Every row gives one point. A path goes straight from each point to the next, and from the last back to the first. The post is the endless flat space through its rows: a point in 2 columns, a line in 3, a plane in 4, and so on, so that a path can go around it. How many times does the path go around the post? Going back the other way cancels.

Post (2 x 3):
[[ 31 -47 -41]
 [-59  -6  33]]
Path, 19 rows:
[[  38 -100  -60]
 [ -22  -57   27]
 [ -60   16  111]
 [  -5  -50   10]
 [ -23  -80   49]
 [  30  -52   -4]
 [  37   -9  -11]
 [  26   -8  -44]
 [   7    0  -28]
 [  43  -30  -62]
 [ -18  -36  -51]
 [ -10  -58  -23]
 [ -28  -82   59]
 [  66  -50   14]
 [   0   -8   10]
 [  10  -34   26]
 [ -52   52   57]
 [ -42    6  -12]
 [ -54  -28  -14]]
Times around: 2

Post:
[[   1   34  -23  -28   -7   53   -9   53]
 [  13  -34   40    1  -12  -18  -41   42]
 [ -18   39   47    6 -118   28  -25  -55]
 [  -9    1   65   36  -21    9  -32  -21]
 [  24  -14    9  -39   39   16   27   17]
 [  18   39   36   30  -76    1    8   33]
 [ -12   17  -28  -17   10  -50   32  -40]]
Path (22 x 8):
[[   2   -5   22   18  -32   28  -23   50]
 [   2   25   17    0 -121   -8   -6  -63]
 [  41    1   36  -24  -80   39  -56   20]
 [  24   41   23   27    3  -69  -34   12]
 [  41  -13   61   23   10    0   -2  -30]
 [   0  -14   35   49  -89  -44  -70   -4]
 [   1    2    6   -3  -59   48   -1   17]
 [ -40   19   52   37  -32    9   42  -16]
 [   1  -41   57    5   44   -8  -16   64]
 [ -19  -57   33  -26  -37  -35   56  -30]
 [  16  -39   43   29  -11   26  -25   -8]
 [  23   12  -56  -33    7   30    1  -49]
 [  23   17   12  -37   -9  -27  -23  -14]
 [ -15   63   19  -41  -41    8    1   18]
 [ -56   26   35  -24  -14   30    9   -3]
 [ -12    3   52   19   18   59   11   23]
 [  -1  -10  -24  -34  -23   26    2   12]
 [  68   10   35   60  -60   27   -9   28]
 [  24   -6   52    2   17  -14  -19  -45]
 [  -7   66  -28  -18  -19  -42    0   24]
 [  -3   25   63  -10  -76  -28    3   18]
 [ -35    7  -17  -38   34   41    5   15]]
Times around: 2

Post, 10 rows:
[[   3   10   55   10  101  106    0  -39   14  -54   47]
 [ -20  -31  -16    9  -22   11    5   19   43   26  -34]
 [   7   45  -52    2  -10    3  -25  -14   22   22   -6]
 [ -23    4  -14    5   -8  -47   55  -13  -25   -1    2]
 [  -3  -25  -49   38   28  -58    1   10   73   45   -2]
 [  13  -13    7  -36  -45  -56   22   14   28   32   45]
 [ -14    3   23  -39   -1  -76  -18   20  -21   59  -26]
 [  18   16   -1   49   72   76  -14   49  -11  -38   42]
 [  -4   -1   21  -14  -66 -121  -14   -6   40   -2  -15]
 [  -9    7  -59  -53   12  -42   -6   41   23   -2  -21]]
Path:
[[  24   -4  -17  -12   15   50    9   50   41  -59  -19]
 [   0   11  -34  -31   39  -41    7  -49   28   20  -14]
 [  16   20  -83  -16   22   27   50   16   28   54  -34]
 [  -4    7    7   10   49   36   18   43   18   -3   33]
 [ -49  -24    5  -11   34  -32   14   12   24    0    8]
 [  -9   -5   24   46  -17 -104  -42    5  -20  -11   11]
 [  18  -24   35  -29   21  -26    2  -15  -10  -22    4]
 [  30    9  -21   -7  -10   32  -65   12  -34    2   14]
 [ -23  -10    6  -19   55  -19  -29  -43   46   10  -16]
 [ -35   13  -16   24   38  -48   25    8    8  -25   -1]
 [   4   16   40  -39   26  -11    5  -24   67   -5   47]
 [ -52    5  -54   42   -5  -28   33   18   16  -19   23]
 [ -15   -9   -6    5   -1   -4   35   -4  -34  -13   14]
 [  10   -6  -12  -37  -32  -19   27  -63   45  -23   -5]
 [  10   19    5  -56    1  -22   19   -8   19   -2   -3]
 [ -21   18   -3   31  -22    6   55   40   72  -37   -2]
 [ -20   45   19  -10   38    5   24  -16   52   40  -12]]
Times around: 1

Post, 17 rows:
[[  -1   11    3  -44  -28   13   49   15  -10  -58  -92   13   17  -33
     5  -19  -18   26]
 [  41  -22   20  -19   50  -41    4  -67  -29   19   -8   16   22   41
   -57  -44   18  -17]
 [  11   18  -42    0  -71  -11   15  -94    9  -52  -20   43  -19    7
     2  -47   -6   15]
 [ -16   40   62   41    2  -18  -58   20   11   53   11    1    1   28
   -13  -54   -5  -57]
 [ -30  -74  -47  -62   24  -32  -27    9   19  -27    0  -46    0  -76
    17   20  -78   66]
 [  17  -24  -35   55   19  -57  -53  -46    8   23  -20   25   -9  -41
   -27  -97   73  -73]
 [ -28  -12  -74  -12  -45   70   52   -4    2  -20  -16   14  -26    8
   -25   11   33   47]
 [ -20  -31    7  -16  -60   19   73    9   31    0  -35   69   -4  -19
    33   60    4   71]
 [  -4  -37   -4  -19   22  -10  -35  -58   18   45  -33    2   27   37
    18 -111   66  -49]
 [  -1    6   27  -20   37   15   -8    4   36  -16  -40   -7  -80  -60
    56   62   22   42]
 [ -27    5  -46    4  -35  -10  103    6  -49  -35   -8   38  -37   46
    59   -4    4   46]
 [ -10   35   67  -17  -14  -18  -61   19  -29  -35  -16   -4  -24  -68
    53   69   48  108]
 [ -22   51   66   17   10   16  -29  -16   -1    9   12  -29   31  -65
    48   55   30  -27]
 [ -48    1   58  -58  -42  -29  -27   30   -3  -37    4  -40  -67  -50
    14   82   29   -3]
 [   6  -16  -43   -1  -50   -3   27   -1    1  -76  -60   -4   -5   36
    23   83   19   54]
 [ -35   27   84   21   48   18  -94   13   -8  -21   52   51   10   -1
    35   -9   18  -76]
 [  12  -17  -64  -21  -61   39   46  -31  -76    0 -101   44  -51   -2
    41   49   -5   41]]
Path:
[[ -23  -41    5   31   31  -42  -42   24   13  -64  -24   -2 -104  -24
    13   25   38   19]
 [ -30   19   17  -16  -10   -9  -23  -33  -25  -44  -61   79  -47  -18
    46   37   23   -3]
 [ -22   10  -16  -50    7  -22   73   19   16   21  -58    1  -77   31
   -23   47   78  -22]
 [  33   33  -15  -34    0   11  -44   -8    7  -58  -33   37   56  -30
    57  -31   -5   33]
 [  21   30    0   29  -44  -27    9  -28  -14  -38    9  -33    3  -19
    50  -38   26  -32]
 [  46  -15   60   21  -44  -45    5  -55   -9  -16  -15   24   26    7
    -4  -48   11    2]
 [ -20  -16    3  -24  -21   40   66  109    0  -39    4   40   12   16
    73   66  -42  -25]
 [ -22    8  -18  -22  -34   13  -25   19   39  -22   18  -15  -14   72
   -43   -1   63   14]
 [  -8  -34  -83   44  -27    2  -20  -31    1  -16    5   95  -67   22
   -32   20   36    6]
 [ -31  -64  -51   62   21 -121   44   28   21   16  -15   20  -41   31
     4  -35  -36  -12]
 [  -1  -41   42  -27   58   -8   34    9   57   27  -33  -35  -58  -43
   -11   27   60   20]
 [  15   47   16   42  -11   23  -12  -32   61   50    1  -61  -33  -34
    41  -44   75    9]
 [  26  -21   -3   -5   15    0  -16   13   39   44  -12    6  -17    8
    -1   11   29   19]
 [  -6    4  -18  -45   22  -14   46   -9  -51   20  -22   14  -13   72
    26   54   30   19]
 [ -12    0   37  -16    2  -22   37  -28   42  -28   -1   30   38  -20
     1   12   18   96]]
Times around: 1

Post:
[[  -7  -15  -13    6    2  -18   34   -4   22  -48    2  -13   24  -25
    40   -5   28  -16]
 [ -10   11   74  -22    7  -52   27    5   37 -119   73  -36   17  -49
    30  -29  -29   53]
 [ -30   -2  -25   11   26  -34  -13    9    6   14   -1  -21   -3  -51
   -15   -3   24   35]
 [ -16  -33  -19   -6   10  -49  -13    5    3   23  -26   12   58  -17
     2   27   10    6]
 [   2   42  -26  -13   70  -23  -17   11    1   10  -13  -31   32   18
    -8  -22   21   31]
 [  -1   14   15   -1   10   22  -56   -8   37   25  -20  -32   62  -13
   -81  -23  -16   19]
 [  60  -45   42   31   18  -60  -18   43   27   30   30  -36  -39   44
     7  -19   -4   50]
 [ -18    3  -16   -2   31  -15  -21   32   21   -3  -24   25   -2   34
     9   13  -14   43]
 [ -15   38   -5    4  -19  -11   13    3   10   24  -44  -39  -22  -29
    40   18  -33  -25]
 [  -8   46   15  -45  -60   66   39  -23  -20   19   22  -47  -64   41
    56   40   -9   38]
 [  -9   21   26  -30   -5   38    9  -25  -34   21  -59   25  -18  -12
    16    8   10  -30]
 [ -54   25   32    4  -52   -5   34  -66  -11   40  -25  -31  -90   45
    66   -8   -5  -41]
 [   9   72  -53  -31    9  -34    1   19   44   45   17   -3  -24    6
    -3  -59    8   53]
 [   3   19   26   46   -9  -11   37   23   -6   23  -25   27   29   38
   -12   -8   57   26]
 [ -19  -38    9  -58   10  -54   31   21   34  -64   18  -20   29  -44
   -41   45   18  -15]
 [  20   -5  -28    2   -4  -61  -48   -9  -24  -12  -14   -5  -19  -15
     3   28  -15   24]
 [ -24   15  -28    7   30  -28  -25   17   -4    7   23   28    1  -11
    12   18   11    2]]
Path (30 x 18):
[[ -19   53  -21   31  -27  -29   -5    7   11   30   -8   10  -42  -30
    72   42  -17  -27]
 [  43  -68   66   34  -16  -35    2  -16   36  -23   -8  -53   29  -42
   -50   34    2   21]
 [ -24   17  -79    4   22    2  -37  -33    1   76   19  -17  -18   11
   -68  -19    4  -51]
 [  47   32   63   49  -11  -67    3   -8  -23  -15   19   29  -32   52
    23   -5  -20   71]
 [ -37   16  -58  -39    6  -17   15   18   -7   12  -14   36   -8  -56
    67   72    9    8]
 [ -34   58   30  -47  -13   54  -29  -34   -3   26   -4  -38   29    8
   -10   32   -5   37]
 [  -1   -1  -50   -4   21   17  -55   21   66   40  -68  -38   25  -66
    25   10  -88   22]
 [ -21  -11   -4  -61   25  -21   -8   27  -47   25  -31   44   25   10
    -3   82  -15   65]
 [ -89  -29  -48   -3   57  -21   38   68   43   17   29   -3   21  -20
    49   -9   15   -1]
 [  11   71   -4   17   26  -45   33   36   23   51  -13  -45  -14   52
    13  -63   42  -13]
 [ -10  -27    7  -21  -38   20  -33  -31   38   -3   76  -90 -116  -46
    -6   10   -7   -8]
 [ -41   25   44  -38   20   12   39   23   49   19    0   14  -33  -20
    27    6  -15   33]
 [ -22   27  -45   33   11   36   42   18   -4    6  -48   33  -20   36
    41   29   20   16]
 [  43  -46   37  -15  -18  -49    5    6   -8  -22  -38  -78   19  -56
   -47    5  -44  -18]
 [  25  -69    6   58    6  -42  -10   85  -23   -4  -40  -40   43  -23
   -11   35   36   43]
 [ -25   45   20   61  -69   21  -44   -2   23   44  -82    1   66  -12
   -12  -17    0   36]
 [   8   12   10  -25  -26  -26  -13  -31   12  -28  -49  -23   -7    4
   -33   -1   10  -21]
 [ -20   17   -5  -35  -37  -72   10   47   57   55   74  -40  -11   47
  -108   -4   33   54]
 [  24   18  -51    7   14  -42    2   47  -12  -44  -32  -57   34   33
    68   44    4   30]
 [  -6   86    4   19  -66  -91   12    1   44   28   29   40  -36   18
    39   -4   -4    8]
 [ -33   31  -24   -1   25   13  -11  -52   61   -8  -17   15   85   28
   -45  -20   43   44]
 [  10  -51  -22   30   18   -7  -17  -26   -2   86  -28   46    7   56
    67  -25  -10    8]
 [  53  -99    8  -16  -57   42  -27   -7    4  -29   16  -29  -25   26
   -11    6  -36   46]
 [ -49   24  -12  -33  -23  -19    5   33   11   44  -25   -2  -14   40
     2  -19   24   39]
 [ -12  -36  -65  -11   43  -55   51   33  -28  -35    8   20    2  -18
    94   69   96  -33]
 [ -34    8  -77  -12   15  -23   50   50   16    9  -38   61  -46  -37
    47   51   41   72]
 [ -15  -27   51    6   10   33  -29    0   -7  -62  -21   12  -74  -33
    50   59  -81   35]
 [  26  -65    2  -22   -8 -121   -4   -7   -7    7  -17  -25  -45   14
   -60    4    4   14]
 [  -6   56   52  -50  -28   25  -35  -59  -45   -6   43  -11  -83   38
     1 -114   -8   27]
 [ -21  -31   88   -1   51  -23  -43   26   -7  -36   -1   37  -57  -16
    22   33  -32  -53]]
Times around: 4
